Each row is a point. Before rounding, the points of a table are all equally far from one centre. They may lie mostly on one side of it. Write the centre, to within rounding.

Points (9 x 2)
-0.082  0.000
0.001  0.052
0.055  -0.020
0.044  0.021
-0.032  0.051
0.002  0.051
-0.072  -0.055
-0.002  0.052
-0.040  0.048
Centre: -0.014  -0.016

Points (17 x 11)
-0.025  0.002  0.035  0.066  0.036  -0.026  -0.004  0.020  -0.046  0.024  -0.086
-0.013  -0.036  0.015  0.020  -0.006  -0.039  -0.009  0.050  -0.042  -0.052  -0.106
-0.110  -0.012  -0.008  -0.005  0.039  -0.062  0.048  0.037  0.037  -0.040  -0.039
-0.025  -0.032  0.033  -0.021  0.073  -0.010  0.019  -0.064  -0.072  -0.050  -0.068
0.008  -0.028  0.041  0.041  0.041  -0.001  0.010  -0.015  -0.032  -0.061  -0.089
-0.066  -0.034  0.062  0.051  0.058  -0.021  0.029  0.007  0.007  -0.015  -0.073
0.005  -0.051  0.062  -0.036  0.039  0.024  -0.020  0.004  -0.041  -0.018  -0.091
-0.036  -0.027  0.055  -0.011  0.096  -0.012  -0.042  0.011  -0.045  -0.007  -0.025
-0.008  -0.052  0.014  0.033  -0.004  0.049  0.002  -0.029  -0.032  -0.066  -0.062
-0.037  -0.086  0.065  -0.005  0.049  -0.001  0.013  0.018  -0.015  0.000  -0.086
-0.060  0.000  0.040  0.052  0.054  -0.038  -0.037  -0.012  0.005  -0.064  -0.048
-0.029  -0.052  0.057  0.006  0.059  0.018  0.022  -0.018  -0.005  -0.041  -0.108
-0.008  -0.099  0.005  0.015  0.045  -0.009  0.010  -0.020  -0.011  -0.072  -0.069
0.000  -0.056  0.021  0.003  0.027  0.024  0.007  -0.061  -0.012  -0.001  -0.126
0.038  -0.039  0.044  -0.039  0.037  0.016  0.021  0.009  0.023  -0.013  -0.089
-0.015  -0.025  0.022  0.028  0.008  0.055  0.017  0.050  -0.046  -0.026  -0.030
-0.060  -0.068  0.043  -0.008  0.063  0.041  -0.023  -0.040  -0.003  0.016  -0.086
Centre: -0.040  -0.013  -0.016  -0.019  0.019  -0.015  0.002  -0.011  -0.008  -0.005  -0.047

Points (28 x 24)
0.073  0.011  0.015  0.020  0.051  0.045  -0.043  -0.038  -0.017  -0.006  -0.018  -0.065  -0.045  0.015  -0.015  -0.004  0.051  0.034  0.051  0.049  -0.059  -0.050  -0.038  0.048
0.031  -0.030  0.055  -0.016  0.027  0.027  0.054  -0.021  0.010  -0.003  -0.021  -0.060  -0.001  0.010  0.068  -0.102  -0.001  -0.001  0.093  -0.023  0.014  0.001  -0.001  0.050
0.095  0.027  0.074  0.047  0.014  0.002  0.047  0.027  0.003  -0.050  0.016  -0.082  0.027  0.024  -0.019  -0.077  0.018  0.061  0.067  0.040  -0.001  -0.040  -0.020  0.023
0.078  0.003  -0.001  0.075  -0.037  -0.030  0.023  0.016  -0.033  -0.013  -0.007  -0.039  0.049  0.018  -0.009  -0.112  0.024  -0.001  0.072  0.037  -0.050  -0.011  0.039  0.045
0.047  0.058  0.036  0.015  -0.035  -0.022  0.006  0.007  -0.030  -0.073  0.016  -0.053  0.035  0.045  0.067  -0.074  0.058  0.028  -0.035  -0.023  0.038  0.003  0.044  0.099
0.084  -0.025  0.045  0.005  0.095  0.039  -0.031  -0.022  -0.014  -0.030  0.001  -0.060  -0.016  0.023  0.071  -0.075  0.028  0.013  0.076  -0.006  0.027  0.026  -0.027  0.021
0.042  -0.009  -0.041  0.045  0.036  0.019  0.023  0.010  -0.079  0.003  0.012  -0.103  -0.015  0.058  -0.001  -0.082  -0.036  -0.011  0.042  0.066  0.004  -0.011  0.047  0.057
0.044  -0.036  0.061  0.017  -0.024  -0.004  -0.060  -0.010  0.008  -0.028  -0.020  -0.050  -0.012  0.043  0.014  -0.068  0.032  0.057  0.016  0.034  -0.019  -0.085  0.035  0.066
0.026  -0.061  0.040  0.034  -0.016  0.038  -0.041  0.006  -0.013  -0.035  0.013  -0.059  -0.045  -0.017  0.004  -0.031  0.035  -0.006  0.046  0.032  -0.027  -0.058  0.052  0.041
0.077  0.034  0.068  0.029  -0.044  0.033  0.020  -0.033  -0.021  -0.071  0.028  -0.016  -0.039  0.021  0.007  -0.059  0.022  -0.016  0.059  -0.006  0.022  -0.031  -0.006  -0.007
0.062  0.051  0.002  -0.026  0.054  -0.009  -0.014  0.044  0.016  0.004  -0.042  -0.071  -0.027  0.077  0.006  -0.086  -0.046  0.013  0.022  0.008  0.035  0.009  0.039  -0.001
0.017  0.025  -0.029  -0.032  -0.001  -0.033  0.048  0.038  -0.025  -0.015  -0.077  -0.061  0.000  -0.019  -0.026  -0.071  0.079  0.019  0.062  0.037  -0.043  -0.033  -0.014  0.103
0.044  0.001  0.046  -0.003  0.062  0.020  -0.031  -0.029  -0.009  -0.018  0.010  -0.059  -0.017  -0.019  0.081  -0.051  0.034  -0.021  0.059  0.080  0.040  -0.076  0.015  0.096
0.092  -0.008  -0.024  -0.016  0.033  0.036  0.059  -0.032  -0.021  -0.061  -0.026  -0.093  -0.007  0.022  -0.007  -0.059  0.084  0.050  0.048  -0.011  -0.006  -0.014  -0.042  0.036
0.059  -0.016  0.067  0.024  0.020  -0.024  -0.003  0.033  -0.019  -0.048  0.028  -0.054  0.010  0.068  0.059  -0.084  0.019  0.081  0.059  -0.012  -0.034  0.002  -0.053  0.062
0.113  -0.009  0.011  0.031  -0.013  -0.044  0.018  0.024  -0.041  0.014  -0.094  -0.061  -0.028  -0.010  0.055  -0.068  0.004  0.050  0.082  0.079  0.030  -0.012  -0.008  0.086
0.057  0.017  0.069  0.020  0.032  0.001  -0.024  0.006  -0.048  -0.017  -0.013  -0.085  -0.052  0.027  -0.009  -0.123  0.040  0.024  0.025  0.004  0.044  -0.044  -0.024  0.001
0.088  0.004  0.023  0.032  0.007  -0.020  -0.020  -0.048  -0.074  -0.023  -0.009  -0.012  0.053  0.070  -0.035  -0.065  0.033  0.035  0.065  0.086  0.047  0.020  0.047  0.040
0.003  -0.054  0.062  -0.005  0.053  0.025  -0.009  -0.026  0.001  -0.036  -0.026  -0.054  -0.034  -0.003  0.022  -0.126  0.009  0.019  0.002  0.074  0.021  0.013  0.020  0.027
0.058  0.035  0.031  -0.051  0.004  0.039  -0.008  0.002  0.014  -0.022  0.019  -0.007  -0.039  0.066  -0.023  -0.109  0.035  -0.003  0.019  0.052  0.030  0.001  0.015  -0.012
0.101  0.025  -0.021  -0.013  -0.008  0.024  -0.044  -0.034  -0.005  0.047  -0.046  -0.039  0.003  0.029  0.072  -0.090  0.057  0.025  -0.003  0.014  0.009  0.001  0.045  0.043
0.088  -0.028  0.053  -0.046  -0.008  0.013  0.023  -0.029  -0.025  -0.030  -0.047  -0.074  -0.030  0.022  0.068  -0.077  0.022  0.013  0.025  -0.008  0.052  -0.024  -0.075  0.049
0.061  0.023  -0.020  -0.006  -0.080  0.024  -0.021  0.002  0.003  0.003  -0.044  -0.064  -0.018  0.024  0.020  -0.053  0.031  0.054  0.101  0.031  -0.035  -0.014  -0.003  0.063
0.098  -0.056  0.006  -0.004  0.043  0.051  -0.030  0.015  0.006  -0.059  -0.033  -0.064  -0.060  -0.041  -0.012  -0.070  0.035  0.057  0.020  0.050  -0.005  -0.026  0.029  0.033
0.083  0.010  0.021  0.039  0.080  0.020  0.029  0.033  -0.015  -0.048  -0.038  -0.067  -0.090  0.048  0.066  -0.030  0.033  0.012  0.031  0.037  -0.017  -0.019  0.016  0.028
0.074  -0.021  0.047  0.035  -0.002  0.033  -0.021  0.015  -0.026  -0.061  -0.052  -0.029  0.025  0.064  0.041  -0.020  0.078  -0.011  0.048  0.028  0.030  -0.070  -0.015  0.052
0.041  0.055  0.030  -0.007  0.026  0.064  0.024  -0.008  -0.024  -0.069  -0.014  -0.097  -0.063  0.030  0.005  -0.015  0.004  0.026  0.068  0.038  -0.029  -0.032  -0.014  0.084
0.028  -0.067  0.054  0.050  -0.007  0.017  -0.017  0.064  -0.057  -0.032  -0.006  -0.011  -0.050  0.018  -0.015  -0.083  -0.002  0.061  0.015  0.063  -0.022  0.037  0.022  0.045
Centre: 0.047  0.011  -0.004  0.001  0.019  -0.018  0.004  0.007  -0.029  -0.025  -0.005  -0.017  -0.002  -0.003  0.014  -0.036  0.008  0.026  0.020  0.026  0.021  -0.001  -0.003  0.057

Points (30 x 24)
0.018  -0.036  0.048  0.037  0.005  -0.025  -0.047  -0.016  -0.045  0.042  0.050  0.059  -0.076  -0.038  0.006  -0.038  0.003  -0.038  0.023  -0.009  0.039  0.082  0.016  -0.089
-0.031  -0.071  0.051  0.004  0.022  0.045  -0.027  0.001  -0.045  0.045  0.012  0.056  -0.106  -0.002  0.026  -0.020  -0.030  -0.036  0.032  0.004  0.024  0.034  0.028  -0.092
-0.008  -0.036  0.055  0.037  0.011  -0.027  -0.024  0.014  -0.036  0.050  0.028  0.072  -0.078  -0.012  -0.030  -0.012  0.013  -0.040  0.046  -0.038  -0.004  0.092  0.032  -0.065
-0.011  -0.046  0.045  0.028  -0.033  0.004  -0.029  0.002  -0.046  0.039  0.050  0.051  -0.054  0.024  -0.012  0.004  -0.068  -0.053  0.038  -0.007  0.038  0.088  0.007  -0.091
-0.032  -0.057  0.048  0.022  -0.022  -0.014  -0.009  0.042  -0.043  0.074  0.000  0.082  -0.077  -0.013  0.021  0.000  -0.034  -0.058  -0.013  -0.029  0.023  0.049  0.021  -0.084
0.027  -0.013  -0.005  0.001  0.027  0.011  -0.001  0.028  -0.009  0.038  0.034  0.071  -0.087  0.005  0.024  -0.034  -0.033  -0.073  0.035  -0.022  0.049  0.079  0.006  -0.086
-0.001  -0.055  0.054  0.029  -0.004  0.037  -0.008  0.017  -0.066  0.061  0.017  0.042  -0.083  -0.004  -0.006  -0.010  -0.028  -0.041  0.028  -0.001  0.055  0.048  0.008  -0.113
-0.009  -0.034  0.006  0.010  0.038  0.025  -0.022  0.026  -0.021  0.075  0.043  0.074  -0.057  0.000  -0.018  -0.030  -0.009  -0.019  0.027  -0.048  0.070  0.056  0.007  -0.069
-0.001  -0.056  0.000  0.038  0.011  -0.028  -0.017  0.001  -0.039  0.061  0.041  0.082  -0.085  0.042  0.001  0.020  -0.021  -0.035  0.086  -0.004  0.049  0.002  0.020  -0.089
-0.052  -0.016  0.042  0.010  0.006  -0.006  -0.016  0.037  -0.050  0.055  0.019  0.114  -0.065  0.038  0.040  -0.007  -0.029  -0.022  0.044  -0.016  0.015  0.038  0.035  -0.107
-0.041  -0.042  0.003  -0.016  0.019  0.063  -0.030  -0.001  -0.059  0.086  0.028  0.066  -0.082  -0.009  0.009  -0.013  -0.011  -0.057  0.018  -0.020  0.031  0.066  -0.035  -0.069
-0.045  -0.069  0.041  0.028  0.012  0.036  -0.017  0.067  -0.071  0.081  0.034  0.039  -0.020  0.013  -0.031  -0.007  -0.033  -0.038  0.036  -0.014  0.046  0.056  0.010  -0.066
-0.019  -0.016  0.031  0.005  0.023  0.004  -0.031  0.013  -0.023  0.093  0.032  0.056  -0.042  0.010  -0.031  -0.016  -0.010  -0.048  0.032  -0.034  0.070  0.077  -0.009  -0.054
-0.018  -0.037  0.008  0.042  -0.028  -0.024  -0.014  -0.012  -0.057  0.042  -0.002  0.090  -0.083  -0.006  0.003  -0.011  -0.019  -0.004  0.043  0.041  0.027  0.095  0.028  -0.090
-0.024  -0.052  0.020  -0.010  0.002  0.002  0.003  0.004  -0.045  0.067  0.029  0.054  -0.070  0.022  -0.039  -0.008  0.008  -0.038  -0.002  0.011  0.075  0.052  0.029  -0.086
-0.005  -0.005  0.066  0.037  0.020  0.013  -0.062  0.041  -0.068  0.055  -0.003  0.063  -0.045  0.011  0.015  0.014  -0.019  -0.046  0.030  -0.019  0.038  0.071  0.031  -0.117
-0.010  -0.021  0.052  -0.002  0.014  -0.009  -0.054  0.011  -0.061  0.080  0.012  0.076  -0.010  0.004  -0.011  0.015  -0.066  -0.063  0.027  -0.010  0.042  0.042  0.031  -0.119
-0.049  -0.028  -0.002  0.014  0.042  -0.022  -0.036  0.015  -0.033  0.071  -0.029  0.039  -0.092  -0.012  -0.024  0.022  -0.004  -0.057  0.005  0.019  0.034  0.051  0.005  -0.103
-0.029  -0.050  0.014  0.017  0.008  -0.013  -0.018  0.029  -0.052  0.053  0.020  0.076  -0.081  -0.012  -0.045  -0.039  -0.064  -0.054  0.016  0.005  0.049  0.070  -0.016  -0.034
0.009  -0.047  0.050  0.031  0.060  -0.023  -0.002  0.029  -0.073  0.063  0.027  0.039  -0.092  -0.016  0.012  0.015  0.006  -0.041  0.046  -0.029  0.038  0.021  0.019  -0.107
-0.034  -0.016  0.007  0.008  -0.020  -0.004  -0.046  0.022  -0.032  0.075  0.031  0.065  -0.069  0.000  -0.014  -0.028  -0.049  -0.056  0.028  -0.013  0.053  0.051  0.012  -0.111
-0.047  -0.013  0.028  0.018  -0.020  -0.020  -0.062  0.008  -0.034  0.080  0.021  0.052  -0.050  0.031  -0.015  0.001  -0.037  -0.027  0.007  -0.024  0.043  0.072  0.041  -0.077
0.014  -0.048  0.029  0.055  0.002  0.033  -0.018  0.036  -0.049  0.053  0.033  0.024  -0.069  -0.017  0.005  -0.022  0.012  -0.018  0.059  0.001  0.066  0.049  0.028  -0.103
0.015  -0.039  0.034  0.037  -0.001  0.020  -0.036  0.017  -0.055  0.086  0.018  0.043  -0.050  -0.015  -0.014  -0.028  -0.039  -0.007  0.071  -0.012  0.064  0.044  0.025  -0.102
-0.035  -0.072  -0.022  -0.003  0.009  0.013  -0.038  0.011  -0.037  0.074  0.030  0.085  -0.070  -0.032  -0.007  -0.010  -0.007  -0.051  0.069  -0.023  0.033  0.055  0.025  -0.093
-0.049  -0.067  0.043  0.018  0.007  0.019  -0.024  0.029  -0.074  0.065  0.019  0.062  -0.086  -0.020  -0.018  -0.017  0.012  -0.027  0.029  0.008  0.042  0.060  0.041  -0.046
-0.028  -0.033  0.007  0.005  -0.021  -0.001  -0.040  -0.018  -0.029  0.080  0.013  0.053  -0.058  0.000  0.001  0.005  -0.036  -0.075  0.062  -0.043  0.038  0.070  0.028  -0.092
-0.013  -0.067  -0.005  0.001  -0.009  -0.043  -0.031  -0.003  0.009  0.074  0.024  0.052  -0.069  -0.020  0.029  -0.006  -0.015  -0.054  0.039  0.019  0.036  0.090  0.001  -0.088
-0.029  -0.036  0.057  0.010  0.014  0.035  -0.030  -0.008  -0.018  0.070  0.039  0.096  -0.076  0.033  0.024  -0.033  -0.037  -0.032  0.026  -0.016  0.015  0.025  0.011  -0.061
-0.022  -0.048  0.026  0.005  -0.003  0.007  -0.017  0.017  -0.013  0.048  -0.002  0.092  -0.046  0.020  0.009  -0.020  -0.047  -0.039  0.063  -0.042  0.043  0.081  0.010  -0.103
Centre: 0.011  -0.024  -0.009  -0.010  0.002  -0.012  -0.024  0.018  -0.065  0.012  -0.001  0.031  -0.011  0.004  0.017  -0.003  -0.006  -0.022  0.028  0.004  -0.015  0.015  -0.012  -0.044

Points (29 x 24)
-0.033  0.021  -0.078  0.026  -0.036  0.056  -0.013  0.041  -0.001  0.022  -0.086  -0.015  0.027  0.073  -0.023  -0.007  0.074  -0.019  0.000  0.023  -0.038  0.000  -0.059  0.011
-0.049  0.015  -0.074  0.014  -0.054  0.076  -0.012  0.047  -0.013  0.046  -0.037  -0.016  0.023  0.110  -0.023  -0.039  0.108  -0.029  -0.001  0.020  0.002  0.020  -0.011  0.006
-0.089  0.012  -0.028  0.021  -0.047  0.062  -0.035  0.002  0.007  0.031  -0.044  -0.011  0.036  0.138  -0.037  -0.003  0.090  -0.050  -0.016  0.023  -0.013  0.013  0.001  -0.002
-0.071  0.000  -0.065  0.010  -0.022  0.031  -0.034  0.036  0.036  0.034  -0.079  -0.003  0.022  0.096  -0.009  -0.007  0.064  -0.027  0.019  -0.007  -0.032  0.052  0.007  -0.005
-0.041  0.016  -0.048  0.038  -0.052  0.044  -0.009  -0.027  0.031  0.008  -0.056  -0.029  0.023  0.090  -0.047  -0.032  0.061  -0.053  -0.021  0.014  -0.044  0.002  -0.006  0.004
-0.019  0.019  -0.064  0.027  -0.039  0.066  -0.006  0.058  0.011  0.029  -0.096  -0.016  0.014  0.087  0.011  0.006  0.085  -0.035  -0.016  0.003  0.005  -0.013  0.007  0.031
-0.051  0.021  -0.032  0.025  -0.091  0.090  -0.011  0.031  -0.007  0.013  -0.100  0.008  0.014  0.084  -0.026  0.010  0.079  -0.058  -0.026  0.006  -0.001  0.035  -0.001  -0.005
-0.042  0.018  0.008  0.038  -0.047  0.045  -0.041  0.039  -0.011  0.028  -0.068  0.019  -0.005  0.088  -0.009  0.020  0.095  -0.039  0.036  0.015  0.031  0.018  0.045  -0.004
-0.072  0.027  -0.070  0.014  -0.050  0.085  -0.035  0.036  -0.003  0.015  -0.074  -0.003  0.025  0.083  -0.010  -0.027  0.091  0.003  -0.006  0.043  -0.030  0.013  -0.051  -0.014
-0.068  0.003  -0.045  0.023  -0.043  0.064  -0.025  -0.002  0.005  0.045  -0.087  0.047  0.037  0.071  -0.006  -0.042  0.071  -0.053  -0.005  0.021  -0.036  0.019  -0.020  0.005
-0.035  -0.004  -0.037  0.034  -0.030  0.042  -0.014  0.027  0.030  0.053  -0.064  -0.006  0.049  0.095  -0.015  -0.026  0.072  -0.074  0.019  0.002  -0.048  0.006  -0.013  0.035
-0.025  -0.007  -0.020  0.040  -0.064  0.077  -0.010  0.035  0.026  0.062  -0.082  -0.023  0.033  0.067  -0.055  0.012  0.053  -0.024  0.004  0.011  -0.025  0.042  -0.025  0.016
-0.086  -0.003  -0.037  0.027  -0.021  0.051  -0.020  0.065  0.010  -0.017  -0.065  0.005  -0.001  0.123  -0.011  -0.038  0.069  -0.060  -0.003  0.006  -0.010  -0.003  0.002  -0.001
-0.033  0.002  -0.067  0.030  -0.028  0.124  -0.039  0.013  -0.014  0.027  -0.068  0.014  0.024  0.101  -0.016  -0.008  0.065  -0.020  0.003  0.005  -0.054  0.020  -0.023  -0.030
-0.023  0.014  -0.062  0.036  -0.020  0.086  -0.054  0.056  0.053  0.019  -0.051  -0.028  0.028  0.094  -0.039  -0.034  0.049  -0.052  0.010  0.005  -0.070  0.017  0.016  0.012
-0.082  0.001  -0.041  0.022  -0.049  0.061  -0.008  0.087  0.021  -0.004  -0.064  0.011  0.004  0.099  0.001  -0.019  0.088  -0.078  -0.006  -0.023  -0.051  0.039  0.004  -0.013
-0.070  0.030  -0.061  -0.002  -0.017  0.063  -0.016  0.052  0.025  0.025  -0.051  -0.057  0.048  0.094  -0.013  0.000  0.043  -0.005  0.015  0.005  -0.005  0.019  0.002  -0.010
-0.041  0.018  -0.035  0.015  -0.055  0.046  0.009  0.046  -0.004  0.009  -0.035  -0.050  0.046  0.094  -0.019  -0.018  0.073  -0.023  0.007  0.032  -0.068  0.007  -0.015  -0.025
-0.036  0.020  -0.075  0.057  -0.022  0.042  -0.053  0.074  0.012  0.017  -0.035  -0.016  0.029  0.118  -0.055  -0.030  0.065  -0.036  -0.002  -0.006  -0.037  -0.001  -0.013  -0.019
-0.076  0.003  -0.073  0.021  -0.028  0.062  -0.038  0.058  0.008  0.034  -0.067  0.012  0.012  0.085  0.002  -0.028  0.056  -0.053  0.027  0.013  -0.033  0.024  0.001  0.000
-0.047  0.001  -0.045  0.018  -0.047  0.064  -0.018  0.026  -0.019  0.028  -0.064  -0.015  0.054  0.100  0.002  -0.012  0.033  -0.077  0.005  -0.040  -0.005  -0.008  0.003  0.022
-0.070  0.037  -0.030  0.021  -0.057  0.052  -0.034  0.046  0.011  0.050  -0.044  -0.012  0.027  0.087  -0.058  -0.074  0.079  -0.015  0.021  0.015  -0.016  0.017  0.017  0.013
-0.027  0.049  -0.044  0.028  -0.022  0.081  -0.016  0.044  0.028  0.019  -0.062  -0.024  0.035  0.085  -0.040  -0.039  0.109  0.020  -0.011  -0.010  -0.061  0.007  0.023  -0.041
-0.035  -0.001  -0.055  0.049  -0.054  0.053  -0.024  0.044  0.062  0.057  -0.077  -0.004  0.009  0.098  -0.026  -0.010  0.096  -0.021  -0.003  0.007  0.003  0.049  -0.025  0.011
-0.035  0.008  -0.044  -0.007  -0.056  0.071  -0.018  0.041  0.011  0.032  -0.088  -0.038  0.014  0.073  -0.014  -0.026  0.024  -0.036  0.016  -0.002  -0.026  0.046  -0.032  -0.028
-0.086  0.029  -0.047  -0.010  -0.040  0.055  -0.022  0.053  0.012  0.037  -0.063  0.002  0.029  0.055  -0.068  -0.020  0.060  -0.043  0.002  -0.062  -0.010  -0.001  0.009  0.041
-0.046  -0.002  -0.065  0.040  -0.039  0.060  -0.026  0.043  -0.003  0.019  -0.058  -0.036  0.053  0.077  -0.016  -0.042  0.047  -0.012  0.003  0.019  -0.017  0.022  0.013  -0.019
-0.034  -0.026  -0.042  0.020  -0.022  0.067  -0.028  0.046  0.019  0.024  -0.044  -0.008  0.034  0.100  -0.006  -0.011  0.088  -0.032  0.063  0.003  -0.034  0.050  -0.034  -0.025
-0.064  0.041  0.007  0.051  -0.047  0.062  -0.014  0.044  0.017  0.023  -0.087  -0.011  0.022  0.085  -0.014  -0.045  0.061  -0.045  -0.003  0.025  -0.041  0.015  0.045  0.022
Centre: -0.023  0.040  0.013  0.013  -0.028  0.066  -0.049  0.037  0.021  0.005  0.003  0.017  0.012  0.057  0.005  -0.008  0.064  -0.017  -0.034  -0.026  -0.017  0.026  -0.027  0.012
